Each row of a before or after table is a point. One or more steps were done to the points. Then noise was added and the rows were shuffled. The steps act on columns, c1 being the first. Write out the steps. A step turns or swaps two columns, mirrors them in a line or flattens them onto one, adds a multiple of one to another, or multiplies or shifts one. Angles are multiples of 10 degrees, from the lower column toward the higher: turns from -170 to 170, lines from 10 to 170 but not 90. Use the fewest steps. Two steps may share a column if one is a turn and the other turns, adds or multiplies; they go together, in the order done. Otherwise the lowest column goes first.
In the rows, zero is written as 128.

Before (13 x 3)
[[145 126 151]
 [169 164 116]
 [107 133 189]
 [ 88 109 152]
 [186 121  41]
 [206 132 102]
 [169 198 199]
 [ 94 116 123]
 [123 159  93]
 [150 120 116]
 [ 95 105 107]
 [189  82 124]
 [141 180  46]]
After (13 x 3)
[[ 74 123 111]
 [118 103 123]
 [131  62  91]
 [ 93 134 158]
 [131 128 100]
 [ 75  71  97]
 [ 84 183  47]
 [ 69  47 159]
 [ 48 115 181]
 [159 173  95]
 [152 121 166]
 [171 151 135]
 [152 138 151]]
Steps: turn c1 and c3 by -140 degrees; turn c1 and c2 by 50 degrees

Before (8 x 4)
[[141 173  58 137]
 [112 128  92  93]
 [138 120 168 155]
 [ 88  98 175 100]
 [125 172  73 168]
 [ 85 126 128  69]
 [186 151 188 157]
 [179 134  45 182]]
After (8 x 4)
[[132 177  60 147]
 [ 92  91 181 139]
 [ 82 118 154 182]
 [180 146  34 102]
 [183 164 170  83]
 [138 119 155  91]
 [116 124 108 170]
 [116 175  62 109]]
Steps: turn c1 and c2 by 10 degrees; mirror c3 and c4 in the line at 170 degrees

Before (14 x 6)
[[114  81 243 102 145 102]
 [ 83 102  71 167 167 132]
 [118 100  95 149 124 129]
 [125  88  93 120 155 181]
 [168 139  86 185 100 116]
 [178 103  78  98 132 158]
 [130 103  83 109 126 186]
 [168 118 114 134 136 157]
 [ 34 128 209  95 131 114]
 [ 63 145  69  99 171 105]
 [172 231 195 109 131 157]
 [169 140 105 136  13 155]
 [127 110 128  98 104 154]
 [ 92  99  69 117 172 107]]
After (14 x 6)
[[155  79 242 106 146 139]
 [ 76 232 197 111 131 132]
 [106 141  88 182 100 164]
 [191 145  71  97 172 104]
 [168 101  70 116 171 123]
 [ 78 119 118 136 136 131]
 [ 71 102  76  98 135 138]
 [ 80 140 104 135  13 136]
 [134 100  95 149 123 123]
 [ 87 101  83 110 127  83]
 [ 98  85  91 120 156  87]
 [162 102  71 167 168  97]
 [207 128 209  94 129  80]
 [112 112 129  98 103 106]]
Steps: turn c1 and c6 by 140 degrees

Before (10 x 8)
[[113 140  44  94 128 104  90  98]
 [249 140 111  91 116 107 148 110]
 [ 98 132 148 165 102 115 156  99]
 [139 104 120 121 135 143 143 117]
 [ 86 129 162  94 152 125 153 122]
 [111 105 167  89 120 140 128 134]
 [157 143 138 139 134 113 109 104]
 [107 131 136  89 110 134 124  91]
 [141  85 170  94 140  89 139 117]
 [ 93 112 171 103 115 127 149 163]]
After (10 x 8)
[[252 142 125 143 106 147  94 111]
 [ 85 130 133 152 169 132  92 121]
 [108 132 109 121 126 120  90  89]
 [ 92 112  96 148 157 126 101 163]
 [158 146 127 105 138 142 143 105]
 [111 136 168  89  58 153  94 102]
 [111 105 101 129 158 117  89 132]
 [138 102 138 141 126 110 122 118]
 [136  86 116 138 172 170  94 117]
 [ 96 132  94 157 133 142 167 100]]
Steps: mirror c3 and c5 in the line at 60 degrees; swap c4 and c7; multiply c6 by -1

Before (9 x 9)
[[170 170 131 126 172 167 190  86  88]
 [ 97 158 149 130  94 198 112 117 107]
 [180  97 120  23 169 180 126  83  79]
 [114 160  74 211 135 159 121 158  50]
 [ 96 144 113  56 150 162 109 140 126]
 [147 144  93  65 108 196 142 132  98]
 [143 192 124 162 109 107 142  90 142]
 [ 96 152 144  92  98  89 131 162 114]
 [198  86 168 108 222 130  95 222 141]]
After (9 x 9)
[[143 193 126 161 110 108 140  93 144]
 [180  98 129  22 171 180 126  82  77]
 [170 168 142 125 173 170 174  86  88]
 [ 94 157 140 132  93 197 116 118 106]
 [100 142 109  55 151 163 113 140 123]
 [125 158  71 210 134 160 127 158  50]
 [ 96 152 138  92  96  89 131 164 116]
 [190  86 178 106 224 131 104 220 141]
 [154 142  99  64 109 197 136 133  97]]
Steps: turn c1 and c3 by 10 degrees; multiply c7 by 0.7

Before (13 x 11)
[[144 173 132  75 113 172 108 145 111 134  77]
 [112 112  86 100 134 120 152 126 109  79 101]
 [107 126 111 129  69 170 122 142 121 100  56]
 [189 157  99 125 132 138  94 117 173 146  53]
 [108 160 114 144 124 165 188 170 144 144  73]
 [153 136  73 127 128 127 120 132  94 136  91]
 [108 112 139 141 140 140 105 128  93  82 137]
 [221 141  99 131 100 131 119 132 155 115  80]
 [ 98 146 122  17 125 171  93 146 106 108 140]
 [136 108 144 125 118  25  93 116  95 129  80]
 [102 243 134 135 126 105 101 107  85 131  80]
 [ 99 122 128 132  50 157 148 108 146 135  84]
 [113 106 132 103 129 174 154 120  91 100  96]]
After (13 x 11)
[[113 173 134 147 130 173 156 120 144  99  95]
 [ 98 148 122  71 126 170 231 146 103 108 140]
 [110 132 113 122  66 169 127 140 131 100  55]
 [155 159  74 120 127 129 128 129 115 135  93]
 [136 165 148  96 120  25 124 118 144 131  82]
 [111 147  88 148 135 118 161 125 140  78 104]
 [108 166 137 107 143 138 114 129 135  78 138]
 [106 107 112 190 121 164 119 169  96 144  74]
 [219 101  98 119 101 132 124 132 117 113  80]
 [101 150 135 104 127 103 114 106   7 129  82]
 [191  77  98  95 133 138 123 117 108 149  53]
 [144 137 133  97 111 173 178 148  80 136  76]
 [102 110 131 149  50 156 128 105 137 134  83]]
Steps: mirror c2 and c9 in the line at 130 degrees; turn c4 and c7 by -80 degrees

Before (8 x 12)
[[ 56 129  87 193  95 190 121 116 163 175 171 172]
 [200 111 125 100 116  65 136 115 194  86  78  98]
 [129 154 149 135 202 192 119 196  71 115 112 103]
 [129 111 144 119 152 182  99  60 163  95  34  84]
 [ 63  84  62 158 144 142 134 124 199 147  94 194]
 [159 203 104  98 148 145 129 176 140  52 120 117]
 [ 84  90 114 160 136 106 115  90 154  88  88 115]
 [110 140 179  69 197 161 128 176  80 104 170 122]]
After (8 x 12)
[[110 141 137 107 123 108 130 175  76 106  80 120]
 [155 203 103 213 144 146 131 178 139  53 114 129]
 [ 62  83  69 129 161 152 131 123 199 150 155  60]
 [131 154 113 156 138 174 121 193  71 115  77 130]
 [ 59 127 110 121 136 113 121 112 163 178  66  69]
 [131 115 129 167 124 240 100  62 165  94 118 154]
 [199 112 132 162 128 144 136 119 196  86 193 173]
 [ 87  89 114 220 138 158 114  89 156  87 165 147]]
Steps: flatten c3 and c5 onto the line at 150 degrees; add -1.5 times c10 to c4; turn c6 and c12 by -160 degrees; turn c6 and c11 by 120 degrees

Before (9 x 14)
[[116 134 107 130 181 120  50 164 154 121 141 130 135 142]
 [114 112  31  94 134  84  90 148 147 123 121 201 150 127]
 [137  97  83 130 194 141 137 134 164  99 104 146 171 122]
 [131  78 188 231 101 176 111 105  64 139 125  43  64 109]
 [118 120  99  81 186 141 103 169  70 133 125 154 112 121]
 [ 95 143  89  85 148 186 117 188 162 161 136 178  63 118]
 [113 137 141  29 133 173  93 115 160 175  83 132  98 116]
 [174 118 241 230 105 164 118 133  77 171 114  88 110  71]
 [138 110 176 232 162 103 146 108  84 190 136  78  90 130]]
After (9 x 14)
[[123 135 111 107  82 122  49  82 115 125 141 132 133 144]
 [126 113  30  92 109  87  87 125 146 126 120 197 151 130]
 [131  90  85  98 107 139 136  64 108  96 100 136 168 117]
 [132 117 241 228 123 161 117 148  65 174 109  82 109  74]
 [123 143  88  74  68 184 116 119 149 160 141 181  66 120]
 [128  78 194 236 154 177 111 143  70 139 126  31  65 109]
 [132 131 141  47 141 172  93 119 197 178  83 135 100 114]
 [131 107 173 218 141 105 147  93  59 189 135  71  84 134]
 [126 121  99 153  77 145 108  84 202 136 127 153 110 120]]
Steps: multiply c1 by 0; add 0.3 times c2 to c12; mirror c4 and c9 in the line at 150 degrees; mirror c5 and c8 in the line at 130 degrees

Before (13 x 18)
[[125  77 106 169 148  83 145 137 138  56 196  54 116 151  97 128 125  90]
 [122 157 138 117 106  94  87  82 142 161  91 140 118 142 122 173 123  63]
 [ 94 120 147 166  65 140 128 168  58 177 102 120 199 114 120  76 123 170]
 [154  48 111 135 218  83 121 180 164  89 233 100 121 183  94  92 136  87]
 [159 103 114 112  94  97 112  57 175 164  83 109  74 149 153 111 105  83]
 [111 103 116 126 110 135  96 156  87  97 141 131 170 105 139 122  93 193]
 [141 122 131 193 113 170 141 125  95 150 156 126 223 119 142 117 115 185]
 [119 149 120 104  84 129 151 150  86 151 113  99 249  96 161 106 105 160]
 [163  81 167 131 154  83 165 151 196  79 190 107  96 193  70 131  72 102]
 [138 137 160 120 149 104 156  92 133 165  87 121  73  95 145 138 118  98]
 [159 148 147 106  84 112 131 100 130 159 177 121  72 133 138 123 125  91]
 [156  98 135 143  88  83 131 150  90 167 135 103 199 106 121 149 129 201]
 [136 135 143 111 125 112 147  90 160 109 122 127  85 179 128 108 198 116]]
After (13 x 18)
[[100  49 112 135 218  85 121 182 166  91 232  92 127 182  93  90 139  87]
 [100 134 160 121 150 106 158  93 135 164  86 118  79  94 144 139 116 100]
 [109 133 141 110 127 115 145  88 161 109 124 125  89 178 128 110 197 118]
 [178 153 123 106  83 129 152 151  85 151 113  91 238  96 165 109 103 160]
 [123  97 135 142  88  82 129 153  91 171 134  95 203 105 122 149 127 200]
 [127  76 104 168 147  83 146 137 138  54 195  31 116 151  97 126 123  89]
 [159 104 119 124 110 138  96 155  86  98 143 132 163 109 140 119  94 193]
 [186 123 144 165  67 143 127 166  57 175 101 118 181 113 120  75 121 170]
 [130 156 139 118 108  94  87  81 141 161  92 144 116 142 122 172 125  61]
 [ 79 149 147 105  85 110 133 102 130 158 177 120  84 134 138 124 123  92]
 [ 83  82 167 129 154  86 166 152 198  79 190 102 111 195  68 134  69 103]
 [ 80 104 114 112  94  99 112  57 175 163  83 104  89 150 155 110 106  84]
 [149 121 131 194 115 172 140 125  94 150 156 124 223 121 140 118 113 182]]
Steps: mirror c1 and c13 in the line at 80 degrees; multiply c12 by 1.3

Before (13 x 20)
[[175 157 130  66 136 167  59  87 173 182  52 136 144 144  98  89  97 137
   97  90]
 [226  54 103 188 172 176  89 108  77 125 124 171 147 137 121  82 134 171
   94 123]
 [176 160  70 170 136  98 153 188 124 187 136 127 149 186 123 203 140 100
  154 156]
 [110 113 141 108 133  47 118 172 213 143 137 154 136 126 107 166  94 134
  194  84]
 [115 104  78 111 186  81 122 127 141  90 112 208 128 147 105 214 129 125
  201 119]
 [216 117 142  99 173  50 154  97 107 184 104 119 139  65 154 162 134 222
  157  56]
 [134  95 129 130  86 143 169 132  86 178  41 154 144 125 114 174 144 202
  133 105]
 [ 99 140 114  68  96  90 119 139 211 199 132 156 183  89 162  94 210 152
   83 157]
 [159  90 153 138  97  50 141  78  87  82 168 187 114  94 152 175  87 152
  174 139]
 [101  54 132 129  73  91 167 162 154  98  51 120 157  90 185 136 149 160
  124 131]
 [126 139 132 171 133 122 162 169 135  71 149 155 165  62 150 187 144  94
  208  62]
 [199 123 137 130 142  86  48 187 128  83 126 175 141  71 124 104 140 121
  155 175]
 [120 112 129 111  60 112 129 144 109 175 128 172 175 172 182 114 137  88
  160 139]]
After (13 x 20)
[[113 115 162 107 134  46 156 173 212 141 137 135 126 126  87 135  95  91
   71  83]
 [125 138 159 168 132 122 149 168 136  66 150  88 140  62 172  94 142  68
   56  63]
 [227  56  93 189 174 175 176 108  76 122 124 159 129 137 114 172 136 172
  154 122]
 [135  96 129 130  86 143 146 133  88 174  40  87 122 126  98 201 143  84
  124 104]
 [100 139  98  70  96  90 157 137 210 190 132 130 120  89 195 152 210 162
  164 157]
 [176 157  80 169 137  97 120 186 124 180 134 103 118 184 120 100 140  54
   83 156]
 [101  53 131 130  74  90 114 162 154  95  51  91 135  89 243 163 148 123
  133 131]
 [117 106 106 111 184  83 208 128 143  92 112 119 136 146  84 122 130  41
   40 120]
 [120 113 141 113  62 112 172 144 111 165 128 118 122 172 237  85 137 142
   99 140]
 [215 119 149  99 171  46 114  98 107 184 106 104 117  64 180 222 133  94
  105  56]
 [161  89 166 137  97  51 184  78  86  85 170 103 135  93 176 153  88  79
   93 137]
 [199 124 146 129 141  88 189 186 127  82 125 198 135  72 121 123 140 149
  105 176]
 [177 157 118  64 139 165 147  87 170 178  53 192 119 145  69 137  98 164
  160  90]]
Steps: mirror c3 and c19 in the line at 10 degrees; turn c7 and c12 by -100 degrees; flatten c10 and c13 onto the line at 170 degrees; multiply c15 by 2; turn c16 and c18 by -90 degrees

Before (10 x 24)
[[139 125 164  94 195 161 114  62 133  86 139 132 107 147 168 175  61 111
   79 220  85 150 134 131]
 [127 170 139  97 144 192 111 129  87 168  67 221 180  79 190 157 108 124
  111  61  64  93  98 129]
 [123 156 154 143 168  73 153 126  34  96 146  66 166 142 165  80  23 187
  142 167 118 167 127  90]
 [136 149 151 116 180 145 173 164 183 157 221 178 180 130  95  93 168  96
  150 112  90 179  78 120]
 [124 117 111 110 196 108 178 161 143  72 154 140 183 158 134 134 144  93
   76 178 226 158 103 194]
 [ 70 174  79 158 183  94 161 147 119  43 210 107 110 157  95  87 132 128
  139 185 120 132 112  97]
 [140 185 166 144 133  68 118 151  48  74 116 162 147 152 132 163 131 174
  146 125  50 203 109 148]
 [165 197 121 132 122  90 161 112 117 126 165 204 106 119 100 173  89  91
  105 132 105 150 133 132]
 [ 48 220 157 163 146 210 150 139 117 135 149 134 122 108 130 103  73 172
  157 115  88 152 146  87]
 [100 202 137 198 141 121 123 171 115 142 146 107 174 146 172 226  85 120
  178 154 137 205 134 104]]
After (10 x 24)
[[128 170 139  76 145  83 111 127  87  92  67 221 180  78 227 155 110 109
  110  61  64  92  99 150]
 [ 48 221 159  52 146 101 149 127 139 142 150 133 120 108 130 102  73  87
  158 115  88 153 148  72]
 [141 185 163 175 134 171 120 127  69 199 116 162 146 148 136 164 132 114
  147 125  50 202 109 132]
 [140 125 165 107 195  94 112 129 125 157 139 130 107 147 193 174  62 164
   79 222  85 151 135 152]
 [165 197 123 162 120 146 160 129  96 112 167 203 108 117  82 171  88 160
  105 134 106 151 132 128]
 [123 116 110 137 195 162 177 130 126 157 153 140 182 159 138 134 145 185
   75 178 227 159 104 190]
 [ 69 174  79 160 182 143 162 129 120 201 209 107 109 157  73  85 132 172
  139 185 120 132 111  86]
 [101 203 135 120 140 165 121 127 110 112 147 105 174 145 199 227  84 129
  179 155 137 203 133  65]
 [125 155 156 185 168 135 154 128  62 184 147  68 167 141 188  81  21  94
  143 166 117 167 129  91]
 [134 150 151 117 180 108 171 128 168  86 222 178 180 128  74  95 167 143
  151 113  90 180  76 128]]
Steps: turn c4 and c24 by -40 degrees; turn c4 and c6 by 110 degrees; multiply c8 by 0; add 0.5 times c18 to c9; turn c10 and c18 by -150 degrees; multiply c15 by 1.6

Before (10 x 32)
[[152 142 114  96 192 148 141 202 174  89 124 150 119 110 201 135 179 137
   94 155  77 107 142 120 138 171  81  56 128 135 105  93]
 [137 177 174  40 109 126 139 115  90  66 125 116 144 147 141 156 107  91
  183  83  84 181 143 159 189 136 139  52 166 169  76 136]
 [168  83 165 139 202  86 151  98 169 135  71  85 144  97 139 136 160 140
  156  69 135 146 114 122 108 145 128 141 175 180 111 150]
 [142 178 119 112 128 200 152 156 183 168 162 112  91  70 127 186  87 104
  160 103  76  75 107 173 183 107  40 135 107 172 138  99]
 [166  89  99  99 127 178 216  96 153 148  60 108 154 100 129 173 113 137
  118 131 175 129 115  77 184 116  28 125 148 110 139 103]
 [144  94 149  91 164 116 117 111  95 178 152 175 100 148 104  78 160 154
  168 145  67 108 138  70 143 129  93  60 168 124 140 151]
 [117 186 109 121 106 108 174 131 190 131 136 195 106 165 161 150 120 112
  170  86 134 100 163 157 126  57 141 163 182 206 106  96]
 [140  97 116  40 134 136 159  97  96  64 120 180  94 172 115 152 170 116
  128  73  68 191 189 100 152 154  96 138 174  94 141 205]
 [ 96 188 163 107 112  96 220 129  91 154 166  93  57 142  88 135 115 154
  179 131 133 136 115 100 218 114 148 143 102 114  76 114]
 [162 100  90  75 170 207 150 203 127 144  74 135  65  90 153 101  98 143
  186 124 172 122 122 170 117 114 142 122 143 116  91 182]]
After (10 x 32)
[[ 82 164 106 102 143 144 127 201 171 124 117 160 147 105 203 131 177 137
   90 154  79 109 146  81 134 169  77  49 119 134 109  75]
 [158 220 174  37 142 124 111 113  94  71 124 111 118 144 134 153 105  81
  181  77  85 187 136 130 190 135 136  54 163 168  87  91]
 [ 88  62 156 100  90 114 138 123  95 154 148 175 159 141 107  78 157 150
  165 149  65 105 140  83 141 132  97  54 163 129 139 165]
 [118 251 166 103 100  98 133 128  90 155 169  98 203 142  88 135 115 157
  170 122 132 127 117 158 220 114 144 140  96 122  78 136]
 [ 89  44 166 139 141  86 116  91 171 119  75  92 127  98 145 141 157 144
  154  69 138 153 115  57 108 147 129 137 173 186 115 145]
 [133  51 112  97  84 181  86  88 157 160  65 115 120 105 135 177 117 141
  112 127 177 126 115  86 186 112  24 124 142 107 145 123]
 [143 242 109 123 143 109 128 119 184 152 140 197 164 167 159 148 122 119
  175  85 132  98 163 157 127  63 141 167 172 203 104 109]
 [125  68 113  44 104 132 143 100  99  21 116 176 164 167 119 158 170 110
  134  83  66 183 188 108 157 147  89 141 174  93 135 146]
 [151 231 119 112 164 205 134 151 179 178 161 103 156  68 127 192  89 105
  165 114  79  68 112 124 190 105  44 137 103 170 130 125]
 [118  66  87  74 180 210 146 208 124 105  73 120 181  91 151 104  98 136
  193 122 169 121 117  83 121 112 140 122 144 115  93 177]]
Steps: turn c5 and c24 by -70 degrees; turn c1 and c24 by -60 degrees; multiply c2 by 2; multiply c7 by 0.4; turn c7 and c13 by 150 degrees; turn c10 and c32 by 40 degrees
